Every row gives one point. The window is the flat piece filled in between its corners: a triangle in 3 columns, a solid with four corners in 4, and so on. A path goes straight from each point to the next, and from the last back to the first. After which points does the path pass through the window?

Window:
[[ -8 -12 -10]
 [ 20  95  37]
 [ 31 -46 -19]]
Path:
(1): [ 19  66 -17]
(2): [ 15  64 -20]
(3): [ 6 40 61]
(4): [ 25 -27  15]
(5): [ 30 -13 -37]
(6): [ 29 -18 -32]
(7): [ 12 -29  21]
(8): [49 26 82]
Through the window after points: 2, 4, 6

Window (4 x 4):
[[-31  17 -95 -26]
 [ 61   3  30 -19]
 [-18  21 -16 -34]
 [ 22 -26  16 -24]]
Path:
(1): [ 10  21 -23  13]
(2): [ 22  24 -27 -50]
(3): [ 36  13 -12 -74]
(4): [ 22   3 -11   8]
(5): [ 35 -15  49  10]
(6): [ 50 -21  35 -59]
(7): [-17  12 -82 -78]
(8): [-33  18 -77  27]
(9): [ 22   2 -26  37]
(10): [ 18   0 -34 -36]
(11): [  4 -29 -18 -80]
(12): [-12  -4 -15 -11]
(13): [-36  20 -60  16]
(14): [-17   6 -64 -84]
(15): [ 41 -28   8 -73]
(16): [ 24 -27  12  -5]
Through the window after points: 3, 7

Window:
[[ 33 -18  17 -15 -47 -11]
 [ -6   6 -21  55  95 -13]
 [  0  18 -58   1  42 -13]
 [  8 -20  12 -48   2 -15]
 [  2  20   9 -15  10  22]
 [-27   0   6  -4   1 -11]]
Path:
(1): [ -1 -22 -12 -16  13  53]
(2): [  4  41  18 -11  10 -10]
(3): [ -3  52  -3   9  49 -30]
(4): [-25 -11 -23   6  51  18]
(5): [-15 -46 -20 -16  30  22]
(6): [ 10  39 -24 -10  18 -36]
(7): [  9  23   8 -10  22 -25]
(8): [-11 -38 -12  -5  38   3]
Through the window after points: 1, 5, 7

Window, 9 rows:
[[ 11  28 -39  37  22 -23 -18  16 -33]
 [-18 -17  30  58   0 -11  34   6  21]
 [-24 -66  41  95  -1 -26  10 -44  33]
 [-22  60  20 -22 -48 -29  -5 -49  -7]
 [-38  -5  30   9  45  45 -31  36 -25]
 [ 13   9  -2 -15 -63 -59 -14 -19  -5]
 [-33  16  49 -66  12 -12   6 -40  -3]
 [-66 -26 -31   9  12 -28 -14   3  21]
 [ 35  24 -13  35  -9  45  13 -10 -36]]
Path:
(1): [-5  2 24 10  4  4 -9 -9 19]
(2): [ -8  -7  21  23 -12  -9 -10 -31  52]
(3): [-31 -28  31  25 -25 -33  22 -15 -65]
(4): [-24   8  -4  22  12 -13  -2   9 -41]
(5): [ 18  12  -4  28  35  15 -41   9  26]
(6): [ -7   6   9  23 -10  -9  -6 -22  64]
(7): [-11 -29  24  36 -29 -47  18  -6 -48]
(8): [-31  -5  20  13 -11  -6  15 -21 -16]
Through the window after points: 4, 6

Window, 11 rows:
[[ 82  80  37   0 -10  73  -3  28  39  26  -2]
 [ 78  60  49 -23 -49 -51  49 -66 -19  43  15]
 [-15 -78   1 -47 -36 -25 -40  58  32  -3 -23]
 [-49  95 -31  15 -69  59  53 -13  13  -3   3]
 [ 53  73  19 -48  -7 -14 -33   7 -17 -50  11]
 [ 35 -64  52  52 -17 -37 -50  -5 -42 -82 -10]
 [  3 -72 -19   0  30 -42 -30 -34 -10  60  -9]
 [ -9  82   8  50 -16 -10 -29   2  71  63  36]
 [-40 -53  17  -4  24  28  43  70  19 -78   8]
 [-19 -60  73 -35  45 -14 -80  85  -9  72 -36]
 [ -4 -10  75 -87  10  30 -43  -1  35   3 -15]]
Path:
(1): [  4 -35  31  11  -7 -39 -15  11  17 -26 -55]
(2): [ 21 -56  15 -33 -44   7 -63  39 -22 -22  57]
(3): [-12 -28  24  -2  -2  17   1  31   3 -24  34]
(4): [-14   0  11 -11  26 -10  31  43  42 -32 -49]
(5): [ -1 -10  37 -12  35 -33 -12  16  36  22 -59]
(6): [  8  -8  54 -64 -35  48 -68   7 -18  36  70]
(7): [  5 -17  28 -16   0   7 -23   6 -23  19  34]
(8): [ 10  12  17  -9  19 -12  -6   4  43 -13 -60]
Through the window after points: 1, 3, 5

Window:
[[ 45  23  -5 -78   4 -95 -71  -6 -34  28 -29  15 -21  -4]
 [  9 -14   9 -23 -57   9  58 -35  83 -19 -13 -22  -5  43]
 [ -9   0  21 -15 -19   4  -4 -40   4  53 -27  23   3  -2]
 [ 27   9  16  -3  -3  63  19  12 -35  14  21  55 -34  43]
 [-35  24 -17  35   1 -44 -18  19   9  39  18  32 -10 -29]
 [  2  20 -20  46 -18  57  14  25  10  38 -29   1 -17  14]
 [-23 -79  -7  12  -6  60  19 -49  13 -32  -4 -12 -28  56]
 [-55  -9 -31 -31   0  18   1  33 -27  35  33 -30  47  38]
 [ 19  10  -8  15   6  12  84   6 -37 -23 -61 -12  46  19]
 [-40  48   0 -35 -14  26  -8 -22  23  -7 -34   9  32  51]
 [  5  30  31  -7 -11  -8  -8  -7 -26  -4 -20 -28  -3   2]
 [  5  15 -23  -3 -77   3 -28 -20 -40  -9 -38  -5  22  -2]
 [-67 -18  21 -29  -5  21   2  46 -22   1 -31   4  38  52]
 [ 11 -31  22   7   6  20 -24  -9  22 -27 -18   4  39  15]]
Path:
(1): [ 14  -2  14  11 -17 -34 -12 -11   7  31 -21   2   3  52]
(2): [-18  -5  12  22 -13  21  12  -8  10   9 -15   6  22  45]
(3): [-25  -4   1 -13 -16  50  13  10   6  -8 -16   3  12  -1]
(4): [-28  12 -21 -18  -8  29   2   0  10  -9 -20   4  14 -18]
(5): [-13   7  11   3 -18   8  -1  -7   0  26 -20   9   4  45]
(6): [ 15 -19  21  11 -37  -3  14 -37  21  18  -8  -3   3  67]
(7): [-10   3  -4 -28 -21  28  29  -5  25  -7 -15   1  -3   3]
(8): [ -9  13 -11 -33  -7  -9  -1   5  -8   3 -17  10   0 -12]
Through the window after points: 4, 6, 8

Window (14 x 14):
[[  4 -16 -30   4  32  10 -33 -36  53   9   2  17  56   7]
 [ 59  19  54 -19 -25  21 -30  16 -75 -15 -19 -32 -30 -17]
 [-19  46 -21  18  11 -20  11   4  45  -8  18  42  79  19]
 [-20 -19 -10  49  21  21  17  22  28   4  21 -21  79  -4]
 [ 44  -7  -4 -25  -9  10  34 -11 -59 -39 -55 -21   2 -13]
 [-26 -10  41  19 -18 -10  34 -30 -90  95 -35   5  -4 -74]
 [-19  26 -40 -47  20 -23   6   3   5  54   3 -42  50 -13]
 [ 47  -4  35  32 -14 -32  45  -2 -42  72 -43 -26 -45 -44]
 [  1  28   1 -13 -29  34 -16  15 -25 -35 -70 -39 -52 -15]
 [-44   3  -5   5  74 -12  22 -15  37  -8  43   6  36  15]
 [ -3  26 -36 -10  31  39  36  -5  37  34  39  19  41 -35]
 [ 34   9  82 -29 -12  27  11   7  -6 -29 -74 -29   1 -28]
 [-10  -3 -21 -32 -30 -20   2 -14  30 -25  28 -21  20 -39]
 [ 19 -30  23 -29  -6   5   0  56 -25  -6 -44  16 -15 -19]]
Path:
(1): [ -9 -13  21 -16 -12  16  37 -10  -1  36  -7 -13   5  36]
(2): [ -3 -19  22  -8 -48  21  43   1 -14  34   8 -14   1  38]
(3): [ 12  40   1 -12  26  -7   4  10   1 -20 -19  -4  20 -70]
(4): [ 13  27  -3   8  22  -7  -2  21 -15 -19 -28  -2  23 -66]
(5): [ -9  -9  10 -27 -14  21  11  -6 -17  13 -10  -5   8  -1]
(6): [  9 -18  24 -21 -26  22  33  -7  -6  35   1 -37  -5  23]
(7): [ 22   4   8  -2  15  -8  -1   9 -32  -4 -47 -13   2 -69]
(8): [ 14  24  -8   0  42 -26  -2  -2  -7  -9 -25  -9  33 -81]
(9): [ -6  -1  14  -9 -31   9  27   3  -9  12   4 -14   4   9]
(10): [ -9 -21  15 -12 -33  33  28   1   4  25  17 -19  12  40]
(11): [  9  32 -32  14  55 -37  -1   2 -13  -2 -16  14  32 -67]
(12): [ 34  23 -13  14  53 -16 -10  26  14 -22 -15 -15  30 -50]
(13): [ -4 -13  -3 -22 -32  36  20 -12  25   2   5 -10  12  30]
(14): [ -1   0  18  -6 -11   2  36 -19 -13  48  -4 -16   3  12]
(15): [ 10   4  -6   4  20 -17  -8   6 -39   9 -37  -6  18 -82]
(16): [ 27  31  13  17  35 -25  -9  14  -7 -19 -31 -10  20 -89]
Through the window after points: 14, 16
